Each row of a before or after table is a point. One or more steps were done to the points. Then noise was added and the rows were shuffled. The steps act on how far a point lies along the listed directions, d1 being the first. Write out the steps. A step turns or swaps two directions, mirrors them in a line or flattens them onto one, adds a multiple of one to another, or multiplies one. Angles are multiples of 10 degrees, from the lower direction toward the higher: turns from -170 to 170, lines from 10 to 170 but not 90. Use the fewest steps. Two steps may share a direction if one is a turn and the other turns, adds or multiplies; they go together, in the order done. Otherwise the lowest direction goes first.
In the rows, zero is written as 128.

Directions:
(1): [138 165]
(2): [165 118]
Before (10 x 2):
[[164 132]
 [145 121]
 [104  53]
 [138 158]
 [102 124]
 [106 169]
 [158  88]
 [165 143]
 [ 92 158]
 [145 145]]
After (10 x 2):
[[128 120]
 [126 161]
 [125 158]
 [128 127]
 [129 128]
 [127 141]
 [127 139]
 [136  57]
 [130  87]
 [125 171]]
Steps: flatten d1 and d2 onto the line at 160 degrees

Directions:
(1): [140  95 160 102]
(2): [161  99 103 149]
Before (8 x 4):
[[103 129 157 105]
 [116 149 168 115]
 [146 116 132 128]
 [101 152 150 119]
 [164  92 136 115]
 [110 146 148 114]
 [131 118 144 117]
 [125 111 149 115]]
After (8 x 4):
[[155 102 136 125]
 [104 153 189  99]
 [ 85 167 160 111]
 [ 98 155 160 104]
 [129  96 168 100]
 [134 106 159 105]
 [ 94 128 180  86]
 [184  57 152 103]]
Steps: multiply d1 by 2; multiply d2 by 1.6

Directions:
(1): [108 154 125 124 155 179]
(2): [144 117 165  83 110 148]
(3): [116 157  95  84 119 108]
(4): [100 114 112 139  77 151]
Before (13 x 6):
[[128 153 106 149 181 117]
 [114 141  97 181 141 126]
 [111 171 110  91 161 119]
 [115 145  95 116 151 159]
 [109 163  96 118 161 129]
 [118 160 117 104 164 119]
 [ 94  95 146 128  93 164]
 [134 102 117 112  92  96]
 [152 113 140 113 144  84]
 [105 102 127 127  77 120]
 [112 135 125 135 113 173]
 [ 83 147  84 187 124 167]
 [ 95 122 112 191  99 119]]
After (13 x 6):
[[106 101 147 142  95 160]
 [103  99 139 101  77 129]
 [112 138  82 162 117 106]
 [117 145  83  99 138 130]
 [118 136 105 104  90 130]
 [110 170 121 108 172 140]
 [107 168  91 122 157 134]
 [143 111 159 143 170 129]
 [ 92 118 112 179  91 115]
 [ 90 147  62 149  82 114]
 [125 152  92 144 163  97]
 [125  98 146 147 132 169]
 [116 158 117 113 168 120]]
Steps: swap d1 and d3; turn d2 and d4 by -10 degrees

Directions:
(1): [ 87 101 151 149 166 122  95 132]
(2): [151 151 113 159 130 136  97 180]
(3): [184  85 139 142 148 139 128 114]
(4): [151 161 159 120 147  75 121 120]
(5): [132  98 137  76 121 116 122 172]
(6): [122 108  88 149 142  85 163 143]
Before (14 x 8):
[[144 122 121 154 121 138 127 134]
 [150 138 116 129 114 147 129 148]
 [151 114  80 159 121 109 161 148]
 [160 131 128 107 135 128 132 154]
 [163 136 105 145 163  20 174 165]
 [127 100 134 100 113 130 149 107]
 [115 177 151  95 103  83 143 147]
 [134 119 104 137 139 128 136 160]
 [129 140 142  98 111 113 117 142]
 [124 126 110 205 155  77 149  98]
 [143 118 140 135 105 163 141 145]
 [149 123 117 113 122 132 133  93]
 [ 83 218  99 199 108 168 155  49]
 [ 73 163  74  95  95 119 127 165]]
After (14 x 8):
[[150 148 142 133 140 117 114 144]
 [132 128 116 143 152 111 130 156]
 [126 110 150 107 128 109 138 100]
 [161 138 126 117 137 132 132 143]
 [129 141 128 109 100 132 126 132]
 [ 87 199 139 145 130 114 130  95]
 [149 126 129 111 133 115 125  94]
 [125  96  80 173 121 116 165 124]
 [ 72 180 104 109 128  82 107 153]
 [150 126 106 159 144  72 145 147]
 [140 131 173 142 137 120 121 139]
 [115 170 117 102  76 125 164 141]
 [146 125 134 150 134 120 118 136]
 [163 115  43 146 109  98 208 168]]
Steps: mirror d1 and d4 in the line at 150 degrees; multiply d5 by 0.4

Directions:
(1): [159 129 141  79 159 155 147 123 139 173 147]
(2): [135 162 124 119  60 115 144 131 114 169 122]
(3): [105 108 118 136 130 133  84  80  94 165 146]
(4): [141 109 168 147 140 121 162 102  98 138  76]
(5): [170 141 122 190 127 166 137 128 123 133 156]
Before (10 x 11):
[[148 139 108  88 115 139 132 131 140 148 138]
 [ 62 124 127   7 146  89 110 130 144 126 123]
 [138 154 130 105  90 147 141 159 142 147 149]
 [132 153 111 109  85 130 115 124 133 162 150]
 [128 127 129  79 117 126 145 105 115 172 102]
 [167 140 122 155 132 116 138 185 169  44 123]
 [116 105 134 149 148 120 130  99 110 107 121]
 [134 116 132 179 145 124 119 118 119  80 117]
 [136 120 153 147 104 148 126 100 124 137 125]
 [134  98 135 119 155 138 127 127 147 114 147]]
After (10 x 11):
[[196 141 133 135 157 142 157 180 175  74 137]
 [135 118 156 123 110 150 127 101 128 147 123]
 [122  95 137 117 151 125 125 126 144 107 135]
 [116 149 107 102  86 120 106 126 135 149 148]
 [116 147 129  86  90 130 131 160 147 137 140]
 [ 98 129 117 111  86  99 127 109 106 138  88]
 [171 122 144 162 165 153 139 113 124 117 135]
 [120 133 105  87 105 116 120 134 140 126 122]
 [134 108 136 156 151 135 140  95 107 120 130]
 [ 43 132 101 149  95  73  84 138 120  46 112]]
Steps: turn d1 and d5 by -80 degrees; turn d2 and d4 by -10 degrees

Directions:
(1): [139 121 117 129 144 111 116 102 109 207 150 142]
(2): [140 131 136 146 159 182 121 144 110 134  92 178]
Before (11 x 12):
[[142 134 123 125 151 125 122 104 119 217 163 159]
 [110 128 113 113  89 107 130 128 140  99 143  76]
 [102 136 135 116  77 104 162 165 172  11 106  79]
 [118 124 135 128 134 139 138 127 128 121 128 158]
 [101 116 127 131 109  91 141 135 126 119 139 100]
 [134 106 122 159 144 152 108 136 124 176 121 144]
 [119 122 142 133 115 129 138 133 143  91 126 108]
 [107 144 118 112  98  99 137 121 145  96 132 100]
 [122 129 138 119 102  69 139 123 158  71 168  49]
 [ 97 138 137 107  90  78 138 125 159  79 146  70]
 [136 124 104 127 134  90 125  96 119 179 160 111]]
After (11 x 12):
[[114 138 141 139 120 181 156 187 147  23  54 150]
 [118 123 135 122 137 132 138 121 124 137 137 155]
 [127 124 113 121 113  77 136 111 139 131 158  76]
 [128 136 123 112 122  84 136  95 144 188 191 109]
 [101 148 151 120 108 137 139 154 158  39 106 105]
 [114 130 125 120 100 145 133 146 141  67 107 100]
 [126 118 146 137 128 150 134 142 132  96 112 129]
 [113 150 125 121 113 128 138 137 142  79 107 119]
 [102 117 134 140 112 109 139 142 125  89 123 105]
 [129 108 118 151 132 122 110 124 128 189 140 124]
 [120 139 150 131 119 132 144 152 155  20 123  86]]
Steps: turn d1 and d2 by -50 degrees

Directions:
(1): [101  95 171 159  98 124 139 164 107  87 105 145 148 128]
(2): [104  76 106 138 106 134 105  86 131 119 165 100 150  98]
(3): [ 81 133 126 166 138 110 125 123 158 113 132 110  63 149]
Before (8 x 14):
[[ 84 142 113 137 156 112 132 107 171 114 141  99  50 135]
 [ 88 119 168 153 106 116 128 158 108  97 118 138 132 143]
 [145 129  90 110 124 154 108  80 129 161 161 104 143 107]
 [166 166  84 116 170 110 137  94 161 177 145 105  88 129]
 [152 119 131 125 154 116 130 131 126 133 113 146 116 142]
 [148 162 101  96 153 135 137  88 146 177 167 110 110 120]
 [101  80 149 152  93 150 123 138 107  98 122 150 157 131]
 [ 70  66 144 166 100 118 121 100 126  87 140 102 133 121]]
After (8 x 14):
[[ 60  70 157 176  99 113 129 115 123  77 127 108 124 131]
 [158 184 142 136 163 100 165 164 141 145  90 145  84 156]
 [106  71 120 144  96 154 109 106 119 114 151 132 160 117]
 [147 154 167 133 112 145 150 174  99 123  88 161 146 141]
 [144 183 168 117 143 123 170 167 119 145 109 155 111 152]
 [154 114 117 118 156 117 123 115 129 142 126 137 118 133]
 [ 71 152 140 158 155 103 143 138 170  97 118 111  29 154]
 [ 86 104 113 137 112 123  99  89 131 123 169  99 130 120]]
Steps: swap d1 and d2; multiply d3 by 1.3

Directions:
(1): [158 145  81 128 158 168 153 139 118 122 133 112 174 117 134 185 154 139]
(2): [134  62 120  83 103 130 114 144 114  85 101 114 110 123 147 147 127 171]
(3): [145 103 117 129 181 129 112 177 135 117 152 169 124 174  96 101 145 142]
Before (9 x 18):
[[149  79  98 104 148 142 118 147 116  93 121 133 128 135 128 153 148 166]
 [129  90 124  98 124 142 104 147 123  96 131 133 125 127 120 143 138 158]
 [127 129 133 126 109 130 144 113 122 125 110 105 131  97 142 135 124 118]
 [143 151 105 125 151 149 143 133 123 133 134 111 154 128 126 150 142 134]
 [130 161 116 135 124 138 141 116 122 152 119 114 148 123 134 151 128 116]
 [136 165 122 148 142 150 145 109 131 151 138 114 147 128 126 146 136 114]
 [150 108  85  98 105 147 124 142 115  86 105 105 148 109 140 193 139 148]
 [121 140 120 121 127 133 120 133 122 135 141 120 139 123 132 143 133 127]
 [114  78 138 103  94 124 102 147 131 100  97 136  99 130 145 120 112 150]]
After (9 x 18):
[[153 136  83 110 130 161 147 133 110 124 106  99 163 117 145 193 145 148]
 [155 142  87 123 135 179 161 115 112 124 117  86 168 107 148 205 151 145]
 [174 165  56 119 171 193 171 137 111 124 134  85 201 109 138 219 169 146]
 [138  96 121 111 126 136 133 145 117 103 112 118 127 118 132 133 136 139]
 [133 137 120 137 163 146 113 154 134 123 161 155 146 143  95 128 150 132]
 [130 137 102 117 134 145 127 139 117 127 139 113 152 120 135 163 144 135]
 [171 151  67 147 211 168 144 151 124 132 158 145 178 144 105 167 174 134]
 [ 99  93 173 137 123  90  79 162 156 127 128 185  73 175 107  43 103 121]
 [203 138  18 119 203 197 146 190 113  88 145 126 212 138 110 232 191 156]]
Steps: multiply d1 by 3; turn d2 and d3 by 90 degrees

Directions:
(1): [115 144 147 191 106  64 127  97 153 132 111 164 165 149 139 140 147 109
 104 137 143 131 133 168]
(2): [149 158 106 144 165 118 102 160 138 169 111 134 153  76 137 100 129 121
  71  93 106 147 115 101]
(3): [105 153 140 164 166 151 123 105 131 114  67 123 126 141 115 132  77 113
 181  95 104 159 117 127]
Before (8 x 24):
[[127 117 118 138  85  89 138 147 143 128 162 147 142 133 130 125 161 141
   79 163 166 126 134 148]
 [132 111 110 114  96 104 126 120 138 159 171 126 142 122 149 128 155 136
   91 164 150 107 125 132]
 [101 145 142 161 158 166 118  92 132  95  59 121 125 157 113 144  59 112
  191  81  92 160 131 112]
 [148 131 131 120 123 137 132 137 121 149 141 115 133 113 126  99 134 128
  111 146 131 128 122 108]
 [163 161 118 112 134 114 117 147 149 166 131 137 134  95 144 120 146 139
   85 105 133 121 122 114]
 [ 84 157 158 199 161 139 141  82 143  78  34 124 132 181 121 155  75  96
  226 119  89 174  94 156]
 [106 141 116 158 122  88 128 120 144 134 129 141 157 126 136 141 142 126
  102 132 133 134 123 147]
 [131 119  95  49 153 186 125 157  99 136 146  73  95  89 108 119 106 146
  142 119 103 114 114  66]]
After (8 x 24):
[[116 153 103 144 149 111 118 138 138 148 116 130 147 103 134 127 129 129
  101 110 114 144 113 124]
 [128 168 146 162 123  99 130  99 164 140  91 152 142 147 140 146 125 126
  137 113 139 130 124 154]
 [113 155 112 164 165 145 119 144 141 127  79 122 138 118 109 110  82 131
  135  99 116 174 113 115]
 [ 83 107 146 112  78 120 157  70 119  88 138 112 109 184 109 169 120 130
  188 174 150 103 134 154]
 [124 139 152 149 120 128 139 103 128 133 112 122 135 144 123 116 120 116
  147 144 132 135 121 128]
 [179  96  88  55  99 115 136 203 121 147 210 116 127  82 154 112 213 152
   43 174 128  99 111 100]
 [155  87 110  73  69 116 127 148 125 128 206 135 135 119 143 132 175 149
   62 156 146  86 158 108]
 [108 147 120 151 160 144 116  99 139 150  89 115 134 128 128 125  83 121
  159 109 114 152 107 121]]
Steps: swap d1 and d2; multiply d3 by -1

Directions:
(1): [ 92 154 119 141 136 154 140  99 147 145 108 160 118  83  89 118 137 104
 129 117 149 129 129 131 157 105 183 127  70  57 124 137]
(2): [118 141 122 130 147 148 142 121 113 130 117 185 167 146 151 109 169 138
 115 173 118 166 121 162 151 113  75 150  70 165 157 134]
Before (14 x 32):
[[140 111 128 116 109 115 126 150 124 116 128 119 142 158 147 132 119 141
  132 143 110 131 135 123 111 141  82 133 154 169 137 132]
 [131 120 123 134 133 128 120 144 124 136 123 122 122 132 135 128 113 131
  118 129 139 123 127 128 130 121 121 121 124 137 132 136]
 [131 134 126 125 133 127 120 144 122 134 133 127 136 124 139 137 133 130
  135 130 128 118 134 123 124 135 108 135 139 142 130 127]
 [138 130 121 123 128 127 126 141 120 125 121 133 143 149 141 135 126 129
  125 133 122 141 124 128 124 134 114 125 129 151 138 120]
 [147 116 138 134 135 117 133 131 115 123 132 138 138 143 143 121 139 136
  115 144 117 145 117 129 113 132 106 137 130 168 141 125]
 [161 107 140 115 130 115 113 158 103 115 150 120 148 178 180 142 134 152
  112 155 101 137 137 140 103 147  56 134 180 203 141 118]
 [144 114 139 122 125 108 110 160 118 110 132 107 147 174 170 134 138 152
  118 155 107 142 130 134 106 142  85 132 171 187 136 118]
 [128 123 130 126 118 124 121 136 136 126 131 105 112 111 114 141 117 128
  136 104 129 116 126 108 118 144 157 114 154 104 126 130]
 [108 140 120 130 151 159 133 129 120 124 121 185 166 135 137 109 168 131
  119 160 114 161 110 160 155 107  89 149  72 156 168 132]
 [142 109 128 117 116 116 127 157 117 112 142 112 151 169 146 123 122 136
  123 144 111 132 121 126  95 146  82 132 167 182 132 116]
 [144 115 137 109 122 108 117 133 122 121 135 101 130 141 143 126 122 132
  129 133 130 127 126 116 115 142 118 122 152 154 122 123]
 [166 100 135 115 134 121 118 171  97 126 146 144 168 192 201 126 166 177
  114 178 107 165 122 158 103 146  28 139 139 249 149 133]
 [130 145 124 128 134 132 142 117 110 128 114 186 176 150 168 125 157 138
  127 174 112 177 126 164 140 115  66 150  73 177 158 141]
 [133 115 141 120 139 131 121 125 119 122 143 137 143 159 143 123 137 137
  133 139 114 149 126 139 118 128  88 140 122 167 151 119]]
After (14 x 32):
[[170 105 138 115  98  83 110 147 127 111 147  69 116 152 155 162  80 138
  148 104 116 115 137 105  84 154 120 112 208 161 113 124]
 [134 109 142 121 125 121 112 124 136 123 147  95 108 133 113 137 103 121
  142 100 129 116 132 110 103 136 142 119 160 123 124 115]
 [116 126 135 132 115 116 108 135 152 126 120  84  97 107 106 143 106 116
  134 101 141 109 134 101 114 135 195 110 168  77 102 121]
 [108 143 121 129 133 146 133 119 131 132 118 157 138 110 120 123 151 129
  127 133 126 142 123 133 145 124 134 133  93 110 147 139]
 [118 120 125 125 102 118 127 130 150 129 118 106 110 111 101 136  97 118
  142 106 136 106 140 100 117 133 160 117 149  91 114 135]
 [113 126 123 127 111 126 127 131 147 128 131 100 113 111  89 129  98 104
  134  97 137 104 127 103 103 132 177 115 151  83 108 124]
 [135 130 126 123 121 124 122 138 128 129 120 116 126 132 120 140 110 121
  130 110 131 124 131 114 121 137 145 117 143 119 125 120]
 [130 125 135 131 115 123 112 130 149 133 140  83  86  95  97 154  90 107
  132  84 137  86 146  99 109 137 194 105 182  64 100 120]
 [120 129 130 115 123 124 122 116 139 132 122 116 118 108 112 123 121 111
  132 117 145 121 127 113 132 130 162 121 120 100 117 128]
 [125 137 128 129 129 131 119 139 129 138 131 123 130 109 124 139 128 121
  137 118 136 110 135 117 126 130 130 133 136 120 124 129]
 [158 101 136 120 121 108 102 167 123 106 154  81 125 157 148 141 107 142
  135 114 105 112 117 117  97 146 100 121 203 178 135 116]
 [143 112 140 137 124 111 125 128 131 125 134 110 108 122 118 131 113 125
  126 111 129 118 121 108 104 133 155 123 152 125 120 123]
 [129 122 122 137 134 128 121 140 125 138 120 122 119 123 128 126 112 129
  117 125 144 121 130 128 131 121 126 120 122 128 131 137]
 [154  99 137 127 100 101  95 157 150 134 153  47  69 106 111 158  79 124
  146  63 150  79 136  82  79 157 205  88 213  90  80 126]]
Steps: turn d1 and d2 by 120 degrees

Directions:
(1): [103 129  69  93 130 138 122 133 154 132 141  95 100 103  94 166 171 143
 109 148 114 131 128 162 116 110 121 113 125 100 114  89 134 131 102 161
 135 151 146  77  83 157 180  80  82 109 130  98]
(2): [121  77 134 135 103 137 164 147 147 109 130 151 130 125 118  88  78 133
 134 146 108  89 138  77  80 132 127 157 129 118 104 130 113  74 134 151
  77 166 141  88 131 114 128  74 162  80 123 124]
(3): [151 161 165  92 136 104 148 150 152 127 137 110 133 126 154 160 103 184
 110 173 102 171 123 143 148 161 149 156 144 102 112 167 122 135 119 129
 114 123 127 166 166 130 176 109 148 113  57  92]
(4): [107 151 149 136 129 183  85 176 139  72 158 109 105 136 147 130 131 104
 111 136 105 104 107 141 198 153 129 142 141 128 122 123 124 114 109 135
 142 161 143 143 152 129 125  93 171 154 206 119]
Before (8 x 48):
[[161  89 160 159 139  81 178  97  76 162  89 185 178 153 133 105 114 109
  145 109 164 109 154  71  87 113 121 123 128 146 147 139 143 138 174 106
  110  74  98 140 117 110 105 200 125 131  80 156]
 [120  99 110 127 130 120 154 120 132 127 151 125 110 113 102 117 138 118
  111 141 123 116 152 113 125  99 114 123 117 116 120 121 122 126 126 145
  121 133 128  99 114 123 135 103 128 102 133 134]
 [172 139 179 157 132  76 171 105 106 160 106 155 155 136 148 115  93 139
  137 119 140 152 139  96 118 135 147 130 132 144 145 172 129 129 155  94
  124  79 103 162 169 110 106 169 157 138  78 159]
 [114 129 125 128 111 174 102 172 132  86 140 105  92 110 115 142 135  96
  108 126 109 101 121 134 172 137 126 134 120 128 136 107 136 116 102 147
  152 167 131 114 138 141 134  88 128 147 191 130]
 [127 119 115 155 119 132 138  82  79 151  96 145 133 136 107 107 166  95
  147  84 163 130 121 108 108 117 132 118 109 152 131 106 142 140 140  99
  162 122 106 123 106 111 105 178  83 137 129 165]
 [128 142  94  66 141 121 123 133 167 154 139 104  91 126 122 167 177 194
  109 183 103 144 123 178 141 112 131 106 131  76 115 124 145 151 105 145
  122 134 132 107  95 164 206  72  73 122  95 105]
 [108 132 144 117 126 155 131 180 171  66 172 116 103 122 134 132  99 128
  111 156 105 108 126 112 165 147 134 157 139 108 108 119 108  99  90 154
  116 193 136 118 156 112 146  43 168 108 142 118]
 [124 122 179 170 113 167 103 161 111  86 156 160 148 159 173  79  90  86
  135 127 132  96 118  89 180 175 143 166 142 168 122 173 108  93 135 124
  130 171 133 167 179  96  79 141 196 134 189 142]]
After (8 x 48):
[[137 100 148 142 128 111 161 119 123 122 145 138 128 128 125 102 110 121
  117 137 127 120 149  94 136 115 124 136 123 125 123 151 117 123 139 127
  114 120 120 132 144 110 112 123 159 110 122 145]
 [118  65 110 161 114 152 121 107 114 138 111 179 116 155 116  53 138  99
  159 104 149  55 137  87 100  86 112  98 111 141 146 113 136 108 148 116
  111 137 118  88  92 122  74 129 114 139 196 188]
 [114 174 129  93 132 158  97 177 159  97 180  92 116 124 155 170 145 151
   95 190 102 152 111 166 200 176 154 161 149 112  97 159 116 124  91 160
  147 183 151 148 153 140 191  86 142 116 131  74]
 [158 140 129  90 156  63 178 113 116 169 107 130 153 128 123 186 154 170
  109 165 133 163 149 137 109 120 132 123 138 101 127 134 151 168 140 131
  122  79 110 137 107 146 199 158  85 111  20  97]
 [155 164 153 128 134 106 147  96  97 155 103 131 140 140 135 137 147 143
  134 118 144 175 112 128 136 148 153 143 122 137 124 142 141 158 133  92
  160 108 100 172 145 114 143 177  98 139  67 137]
 [138 156  93  97 139  87 156 112 145 170 126  99 108  96 101 182 165 167
  107 150 124 168 138 161 110 109 137 101 131 102 125 116 141 142 113 138
  143 104 126  95 104 158 191 106  81 117  74 114]
 [102 109 139 131 119 163 128 173 159  65 166 128 106 125 129 111  95 105
  123 138 116  88 133  96 154 137 129 152 135 120 113 108 108  88  97 154
  115 198 138 103 145 104 123  49 172 113 167 133]
 [132 133 166 142 113 166 110 172 122  85 134 122 108 124 140 124 105  94
  116 121 114 104 118 112 180 153 136 149 124 141 141 138 131 110 117 126
  143 153 119 149 174 124 108 113 163 152 183 145]]
Steps: turn d1 and d3 by -130 degrees; turn d2 and d3 by 30 degrees
